Every row gives one point. Each table stands for the endless flat space through its points: a line for two points, a plane for three, and so on. The two share one point or none. Which?

First:
[[  0 -13 -14  16]
 [  4   3 -22   6]
 [ 10  -7  -8  32]]
Second (2 x 4):
[[ -8 -29   1  29]
 [-11 -33   4  35]]
They share: no point

First:
[[15 54 14 -4 34 26]
 [39 26 -2 24 18 22]]
Second, 3 rows:
[[45 33 23 32 28 17]
 [23 27 16 29 40 23]
 [46 36  9 21 17 19]]
They share: [33 33  2 17 22 23]

First:
[[-18 -30  14  24  -7 -10  28  24]
 [  2 -10  26  -8   1 -14  16   4]]
Second, 3 rows:
[[ -1 -41  27  26  -9  -6   5  29]
 [ -4 -46  32  40  -2  -8  -2  28]
 [-10 -44  32  46   4 -11   0  24]]
They share: [-13 -25  17  16  -5 -11  25  19]

First:
[[ -9   9  46  40 -22 -28  30 -50  19]
 [ -2  10  39  37 -23 -28  23 -43  12]]
Second, 3 rows:
[[  2  14  25  43 -41 -24   3 -37 -18]
 [ 37  25  40  13 -24 -50  42 -39   5]
 [  7   1  15  29  -7 -18  -6 -13  12]]
They share: [ 12  12  25  31 -25 -28   9 -29  -2]

First:
[[ -1 -29 -16 -18  -9  -7 -21   0   0  -9 -19  -8]
 [  2 -11  -4 -39  12  11  -3 -21   9   6 -16  -2]]
Second, 2 rows:
[[  6 -13 -10 -43  -6  -1 -19   1  13 -10  -8   8]
 [  3 -18 -11 -34  -4  -1 -17  -3   8  -7 -13   1]]
They share: [  0 -23 -12 -25  -2  -1 -15  -7   3  -4 -18  -6]

First:
[[ -6  35 -10 -24  45  -3 -12  -6 -15 -24  -2  13 -20  24]
 [ -5  32  -8 -19  38   3 -19 -10  -9 -16  -3  21 -18  21]]
Second:
[[ -8  35 -20 -10  25   7 -30 -18  -7 -14  -2  47 -10  16]
 [-10  38 -27  -8  22   6 -32 -20  -9 -17  -1  56  -7  15]]
They share: [ -4  29  -6 -14  31   9 -26 -14  -3  -8  -4  29 -16  18]

First:
[[-35   4 -19  27 -14   8   8  -1  24  -3 -12  -6  -5 -22   7   0 -11 -22]
 [-11 -24 -31  19 -50  24  36 -25  32 -23 -32 -38  23 -14  11  12   1 -10]]
Second:
[[-44 -19 -29  34  -8 -20  26 -28  49 -26 -55 -48  29  -6   9 -11 -20 -65]
 [-40 -39 -18  43 -17   6  18 -30  26 -22 -36 -14  14 -27   8  14  -4 -32]
 [-13   6 -30  10 -29   9  24  -6  32 -10 -24 -47  -1   0  20 -16  -1 -23]]
They share: no point

First (2 x 20):
[[ 31 -17  -8 -24 -40  29  11 -10 -17  -2  -1 -17   8  17 -24  24 -25   2
   13 -11]
 [ 16 -12   2 -24  -5  14  56   0   3  28  -1 -32  18  17 -14  44  -5  -8
   13  -6]]
Second, 2 rows:
[[ 27 -13  12 -14 -22  17   9 -22   5  25  17  -9  11  19 -34  32 -10   7
   33   4]
 [ 12 -13 -23 -39 -22  27  39   3 -25 -10 -18 -34  16   4 -19  42 -25  -3
   -7 -26]]
They share: no point

First (2 x 24):
[[  1 -22   6  -5  21  29 -21  20 -17 -23  26   7  -6  19 -26  -9  35 -19
  -22  -5 -21  15 -26  -2]
 [-26  -4   3  -2  24  32 -30  44 -35 -50  38  -5 -18  34 -47 -15  14 -43
   -7  -8 -15  36 -47 -17]]
Second, 3 rows:
[[ -7  -6  35  16   7  41 -14  13 -38 -22  13 -17  -9  41 -45 -17  20   6
  -10   7  -2  23 -44 -33]
 [  5 -16  25 -34  57  33 -14  33   2 -32  39  -7 -27  -5 -39 -29  44  -8
  -36  13 -28  35  -6 -15]
 [  2 -20   9 -36  56  28 -20  38   3 -36  44   3 -24  -6 -33 -23  44 -25
  -35   4 -33  32  -7  -3]]
They share: [ -8 -16   5  -4  22  30 -24  28 -23 -32  30   3 -10  24 -33 -11  28 -27
 -17  -6 -19  22 -33  -7]

First (3 x 24):
[[-12 -19 -27  36 -43 -18 -22 -20  32   0 -13 -19   7  27  16  40  20  14
  -36  -6 -55 -34 -22  50]
 [  0 -17 -33  32 -27 -10 -32 -20  34   6  -3  -9   9  37  34  32  10   4
  -20   2 -41 -28 -28  46]
 [-18 -23 -23  34 -51 -28 -16 -16  26 -22 -13 -15  13  17 -14  42  22  40
  -36 -10 -53 -28  -4  38]]
Second, 2 rows:
[[ -1 -23 -33  29 -28 -15 -20 -24  21 -21  -3  -3  22  27   3  34   4  27
  -19   5 -34 -19 -17  27]
 [ -9  -7 -33  17 -14  -9 -36 -16  35  -3  -1  -1  14  29  15  28  14  15
  -11  -5 -18  -9  -1  39]]
They share: no point

First:
[[ 19  17 -41   2  -7   0  26  32  -2 -31  19   9 -43   0  26  12 -15  -6
  -17 -22   5  20   1  32]
 [ 15  17 -33  21   2 -25   5  26  -9 -24   2  -4 -30 -13  18  22 -14   0
  -30 -37  10 -10   4  30]
 [ 22   8 -56  -6  15 -20  25  15 -17 -49   7 -11 -49 -16   9  27  -4   1
  -20 -38  11   0 -10  36]
 [ 23  13 -53 -17 -16 -35  39  14 -19 -42  20   6 -76 -19   6  42  12  -8
  -28 -23 -24  10 -22  74]]
Second:
[[-12   5 -13  19 -12 -32  41  22 -24 -24 -12  -5 -55 -13  14  36   5   9
   -9 -25  13  -7  38   4]
 [ -5   8 -20  18  -8 -24  32  25 -18 -24  -5   0 -47 -11  18  28  -3   5
  -16 -27  12  -4  29  11]]
They share: no point

First (4 x 24):
[[ 19 -55   4  -3  -3 -15 -26  13  13  29  -9  38  29  19   4 -38  14   1
  -21  -8 -37 -15 -39  30]
 [ 20 -36   0   0   3 -26 -11   7   0  27   2  15   1   7   9 -20   7  -5
    6   7 -17  -4 -34  34]
 [ 10 -13   3  -2  18 -21  11   8 -18  18  27  -8 -24 -14  28 -12  10  -1
   25  21 -12   3 -32  48]
 [ -1 -53  18  27  19 -28 -12 -20 -10   7 -38  39   9   8   5 -38  16  -2
   11  21 -21  23   1  15]]
Second (5 x 24):
[[ 16 -20  12  18  36 -18   2  -6 -24   5  -8  -6  -9  -3  19 -12 -18  10
   22  23  -5   8 -16  17]
 [ 11 -19  14  45 -12 -11  31 -38  16  -2  27  35  -9  -8  13 -34  21 -40
   28   5  15 -14 -34  24]
 [-10 -11  -1  38  -5  -7  25 -31  21  15  13  28 -19 -15  -5 -40  37 -50
   39   7  17   5 -30  43]
 [-30  -2 -16  12  40   0   4  -2  -2  37 -20 -14 -25 -11 -19 -26   8 -26
   44  25   7  36 -14  55]
 [  2 -35   1   6   5 -51  -3  -7 -16  24  -8  17 -29 -10  12 -19  37 -14
   36  30 -11  31  -9  45]]
They share: [  8 -27   7  14  18 -32   3  -9 -17  14  -4   7 -18  -5  15 -16   8  -6
  29  26  -6  17 -14  31]

First, 4 rows:
[[-38  25   1   9 -10 -68  11  25  15  36   1 -45  11  -9  12  -9 -47 -15
    6   9  -1  25 -22  19]
 [-57 -22  36 -27 -23 -21  22 -29 -17  36  -2 -12  -2  -1  14  23 -31 -53
   21  -7 -11  10  17 -18]
 [-43 -22  35 -23 -15 -19  18 -29 -13  28   4  -9   2   5  22  15 -25 -50
   23 -11 -10   2   9  -9]
 [-30 -46  51 -36  -8   3  19 -53 -23  18  10   9   1  20  38  17  -7 -68
   36 -25 -14 -14  17 -18]]
Second, 4 rows:
[[ -8 -43  17 -27   4   1  17 -25  10  17  29 -24   7   5  22 -18   6 -34
   -1  -9  -7   6 -36  -7]
 [-29  12  52  -7 -12 -38 -10 -24 -19  25  14  21   7  13   7  21 -52 -37
   15 -29   1 -10   4  18]
 [-45 -34  -2   3   4   7  30 -14   9  16   3  19   4 -19  37   6 -12 -25
   49 -14 -31 -24  -8   4]
 [ -5 -34  32 -29   6 -14   6 -18   1  31  32  -1   1   7   5 -11 -10 -39
   -5 -25  -5  16 -36 -20]]
They share: [-27 -13  28 -10  -7 -14   8 -27  -3  14  15  -4  10   6  24   5 -23 -32
  17 -13  -6 -13  -8  17]

First, 4 rows:
[[-32  20   7  -7  11 -15   8  -6  60   2  10 -61   0 -67  21  28  26  20
    9 -18  21  -1 -14  -1]
 [-46  -3 -31 -16 -34   8  25  18  -1  -5  25 -10  -6  -6 -20  14  23  23
  -33 -14   2   5   3  19]
 [-18 -28  -9 -41 -33  33  52  52 -18   2  34  15  10  11 -39  28  -4   8
  -33   8  41  31  16   3]
 [-22  18  23 -13  23  -7   8   0  62  -6   8 -57   4 -67  11  26  24   2
   13   4  41   9 -22 -15]]
Second, 2 rows:
[[-32 -13  -2 -22   9  40  12  30  -7   3  37   5  -8 -45 -36  54 -12  14
   -6   0  29  39 -17 -24]
 [-30 -11   0 -28  -9  22  20  26   9   5  25 -13  -2 -35 -20  38   4  12
  -14   0  33  21  -7  -8]]
They share: no point

First (5 x 24):
[[-27 -10 -24 -16   1 -16 -15 -59 -20 -48  15  14 -52 -36 -31  -5  63  -8
   15  47 -41  15  33 -34]
 [-55 -18  -1 -18  -2 -17 -24 -16  -8 -55  51  18 -17  -5 -50  15  27  -2
   14  50 -42  -1   3 -28]
 [-50   9 -52  40  23 -11   8  -8  30 -19  17 -34   4   3 -59  14  27  20
  -11  -4 -38  45  -4  -7]
 [-24 -21  15 -30   4 -22 -35  -3   2 -48  57  34 -29 -28 -14  32  19 -18
   -4  57 -33 -11  32 -27]
 [-55 -21  13 -24   0 -18 -32   3   0 -56  67  26 -11  -1 -42  29  10  -7
   10  52 -40 -11   1 -23]]
Second:
[[-24  -1 -24   9  12 -13  -1   7  17 -15  24  -8  -8 -14 -26  29  23   3
  -25  27 -36  17  34 -17]
 [-23   2 -24   5   7  -7   7  16  11  -6  19 -10  -6  -7 -20  34  20   3
  -29  31 -41  10  43 -15]]
They share: [-25  -4 -24  13  17 -19  -9  -2  23 -24  29  -6 -10 -21 -32  24  26   3
 -21  23 -31  24  25 -19]

First (6 x 24):
[[ 43  10   3  24  36 -24  20  32 -40  60  14 -38  -4 -17 -70 -32  19   0
  -17   8 -10  33  43  37]
 [ 11 -32  61  34 -20   3  25  21  -7 -41  -3  -2  38  -1  40  37  17 -40
   28  43  24  -3   3 -25]
 [ 15   8  27  27  21 -26  11  16 -24  39   5   0   3   7 -34 -27  26 -31
   15   1  14  19  14  -4]
 [-29  -4  62  23  23 -18  -8  39   9  14   2  37   7  47  -4  -6   8 -61
   39  -5  43 -20  17 -40]
 [ -1  -9  35 -16   0 -56 -38  62   5  16  34 -41  11  11 -33 -35 -40 -22
    7   0   5  -5  61  29]
 [-20  -1  61  20  25 -12   3  55  -8   2  -1   5  20  36  -5  -4  -5 -46
   22  19  45 -26  39 -11]]
Second (3 x 24):
[[ 20   5  29  28  22  -4  32  31 -23  26  -3 -18  18  -7 -22 -12  24 -27
   10  17  22   4  28   3]
 [ 20 -11  45  40   6 -36   0   7 -51  -2   9   2   6  21 -18   0  16 -19
    2  37   2  36   4   7]
 [ 16  -3  17  39   2 -22  18  23 -32   7   8 -15  11  18 -17  -1  36 -23
   18  34  15   0  18 -12]]
They share: [ 20   1  33  31  18 -12  24  25 -30  19   0 -13  15   0 -21  -9  22 -25
   8  22  17  12  22   4]

First (5 x 24):
[[ -5  -3 -21  13 -18  12 -23  -4  54 -13   5  -8  11 -46  38  -6  -2 -19
    8   2  15 -18   1  -1]
 [-18  11  -2  24   0  36 -12 -12  37 -21  26 -27  27 -30  -2  30  -4 -15
    7 -34  -5 -35   1  -8]
 [-10  14 -25  -2 -20  33 -10  25  16  11   7 -32  16 -30  18  29 -26 -21
    0 -23  48 -11   4  -2]
 [-24  14  -1  43  17  34 -23 -45  61 -44  38 -18  32 -31  -8  11  21 -16
   13 -35 -37 -49   1 -12]
 [ -7  18 -41 -10 -27  43 -11  16  -6   2  28 -35  30 -15   8  30 -20 -12
   -9 -24  60 -19  -1 -18]]
Second:
[[  1  32  -7  28 -10  63 -36  -7  56 -15  38 -16  39 -26 -17  47 -10 -16
   -6  -5  36 -32 -15  -9]
 [ -1  26  -7  25 -10  50 -29  -6  44 -16  33 -20  35 -29  -5  35  -8 -18
   -1  -9  29 -33 -11 -12]
 [  9  26   9  29 -12  38 -23   8  28  -2  25 -36  27 -31   3  25 -10 -34
   11  -9  25 -41 -19 -24]]
They share: no point

First (2 x 24):
[[-19 -16  -1 -20  10   1 -15  19 -31   6 -23 -18 -24   2   5  23 -26  44
   -4 -21  -7 -17  -8 -18]
 [-34 -19  11   4  34  -5 -27  -5 -19  12  -2 -18 -27  20 -16  14 -26  26
    5 -36 -10 -14   1 -12]]
Second, 2 rows:
[[-38 -17   6 -11  21  -9 -29  -2 -32   7 -13 -26 -20  15 -14   9 -28  24
    3 -31 -11 -22   0 -18]
 [-47 -16   5 -18  16 -15 -35  -7 -41   4 -17 -34 -14  16 -19   1 -30  16
    4 -31 -13 -29   2 -22]]
They share: [-29 -18   7  -4  26  -3 -23   3 -23  10  -9 -18 -26  14  -9  17 -26  32
   2 -31  -9 -15  -2 -14]
